Rows are points. Any point is a mix of the corners, with weights that add up to 1. It lies inside the corners' shape when no weight is negative. Is each point inside? If not, which corners have a negative weight?

Corners:
(1): [-12  13  -9]
(2): [-30 -17 -14]
(3): [ 25 -23 -33]
(4): [60  1 49]
Points:
[-16 -17 -15] => inside
[ -2 -12   1] => inside
[ 14 -11 -20] => inside
[10 12 26] => outside (3)
[ 19 -20 -27] => inside
[41 -2 34] => inside

Corners:
(1): [-13   4  10  11  -2  -9  -6  -9]
(2): [  1   8  10 -13 -15   8  53 -12]
(3): [ 1 -5 -2 -6 10  2  5 10]
(4): [  6  12   9  -7 -18   1  30  60]
(5): [-31   9  14  10  15  10 -29  -8]
(6): [-19 -12   8  13   1  11 -26 -14]
(7): [ 1 15  7 14  1 12  9  3]
(8): [  0   7  13 -10  -1   7 -16  -1]
(9): [-23  11 -12   6  -2  -1 -26 -15]
Points:
[-6  7 10 -3  0  6 -6  6] => inside
[-2  4  4 -5 -5  9 13 -3] => outside (1, 5)
[ -9   6   5   2   3  10 -21   9] => outside (1, 2)
[-6 -1  8  6 -9  7  2 -3] => outside (3, 5)
[-14  -4   8   8  -1   8 -13  -8] => inside
[-6 13  4  5 -2  5 14  6] => outside (6, 8)

Corners:
(1): [ -5   1  44   7  32 -40   8  -3  -7 -20  -4 -15]
(2): [-33   1  34  26  27   5 -30   9 -22  -9  -3 -14]
(3): [-45   9  17  17  46 -50   0  -7 -24  -5 -23 -24]
(4): [-23 -34  45  -7  35  60  -6   2 -39  27  29   2]
(5): [-33  12  26   2  33 -52 -11  12  13  -9  23 -26]
(6): [ 34  45  11 -17 -39 -37  32   6  14  -2 -37  16]
(7): [ -8   7  35  -5   4 -33   5  14  15   2 -51   5]
(8): [ -2   2  22  35  23 -20  -4  11  -2  11  16   4]
(9): [ -1  14  27 -22 -22 -29   1 -13   4  -9 -30  39]
(10): [-36 -49  23  16  17  36   1  -3 -12   4  27  -6]
(11): [ 12   5   1 -34  10  10  17 -39  28 -20 -16   3]
(12): [-19 -22  31  -2  15  -1  -7 -52   2  31  45 -26]
(13): [ -6   4  41 -18   1  46  37 -22  22  -3   7  23]
Points:
[ -8   0  22   0   9 -19  13 -10  12  -5   0  -2] => outside (2, 4)
[-11  -3  27  -3  14  -3  10 -11  -5   4   6   2] => outside (2, 7)
[-21   2  26  -4  16 -10  -1 -13  -4  -6   0  -6] => outside (7, 8)
[-25  -1  29  -2  29  -9  10  -8   1  -5  -5  -2] => outside (2, 6, 12)
[ -6   6  26   7  12 -20   5   1   0   0  -8   0] => inside
[-20 -10  31  10  25   7  -7  -6 -11   1   3  -3] => outside (5, 6)
[-18   4  29   0  23 -28  -1   1   5  -6   4 -12] => inside

Corners:
(1): [  4  -8  -8  16   9   7  -1   4 -30  -5   0  11   0 -10   5  -5   1   4
  15  -8]
(2): [ 12   5 -28   9   6 -10  -3   6  17   9  60  -4   4  13  -2  -3  -5   7
   0   1]
(3): [  1  25  30 -40 -11 -10   9  16  14 -43 -13   8  -6 -24 -13   6   9  18
 -38 -26]
(4): [  9  -3  32  -3 -33   0  -2  -9  -4  -5  -8   0  -5   2  -9  12   7   5
  -2 -17]
(5): [  9  -3 -18   4  -1 -16  -9  -5   5  10  -6   5  -7  10 -14  11  -1   6
  -9 -10]
(6): [-20  -6 -18  14   4  16  -7   0   2   9   1   6   9 -16  -5  -4 -19  10
   8 -15]
(7): [ 10  -6  -3  28   4  -4  18   3 -49  24 -21  -2 -29  16  -8  20   0  -2
   8  24]
(8): [  9  -3 -18   3 -15  14  -8  -3 -11  -3  -3  -4   4  -7  10   2 -25   3
   7   6]
(9): [  4  -1  36  16   0  13   7  11 -11   3 -11   9  -4  -3 -17  14 -13   4
 -11 -11]
(10): [ 10  -5  13   1  11  -4   5 -32  17  -4  -8 -18 -20  -5  -1  10   5 -10
   3  19]
(11): [  8   4  -3 -11   6  12 -17  -3  -7  -7  -6 -10   3   7   8  15   0  -5
   7  -2]
(12): [ -9  -9 -12   8  10   7   8  -7   4 -22   2 -11   0   8   9   7 -21  -1
  11  -3]
(13): [  9   1 -11  -6  -7 -22   6   7  10  -9   3   4  -4  -9   3  11   1   0
  -4   4]
(14): [-15   2  26  22  -3 -23   2 -26  -5  20   9  11  -3  10   9   7  -3   6
 -17  -2]
(15): [  6   1  -7 -25   6  14   7   2  -3  12  -3  -8  14  -2  -3  -8  -1   9
  -8  -2]
(16): [  6   5 -11   8 -10  13  -1  -3   1  14   3   4  10  -1   3 -15   6  -7
  -2  -7]
(17): [ 13   4  -2 -19   9  19   3 -17   5  13  -3 -45   2 -13   1  10   8  -5
 -11  -2]
(18): [ 12  29 -14  15  14 -28  11  13  23   4  29   8   7 -11  -2 -21  -4  16
  12  -3]
(19): [ 12   3   5  18 -13 -17  14   0  11   7  -3  11 -25   2  -2  13   8  11
  -1  -9]
(20): [ -5  -5 -25  -7  11   7   9 -18 -14  -3  11   3   9  -4   4  18 -36 -10
  11 -12]
(21): [ 16  -6  -5   2   7  -8 -21   4   6  13 -10   9 -12   1   0  -7   0 -19
   1  -4]
Points:
[  2  -1  -3  12   3   2  -3  -5   8   5   5   0   0  -1  -1   8 -14  -2
   1  -4] => outside (1, 3, 4, 7, 15)
[ 8  2 -7 -3  2 -2  0 -4 -1  1  2 -6  0  0  0  2 -2  0  0 -1] => outside (6, 9, 19)
[  6  -2 -10  11   1   0  -6  -2   8   1   6   0  -1  -4  -1  -1  -4   2
   7  -4] => outside (3, 7, 14, 15, 20)
[  4  -2 -10  15  -3  -2  -3  -1 -10   4   4   7  -2   5   2   6 -11   1
   8  -3] => outside (3, 10, 15, 17)
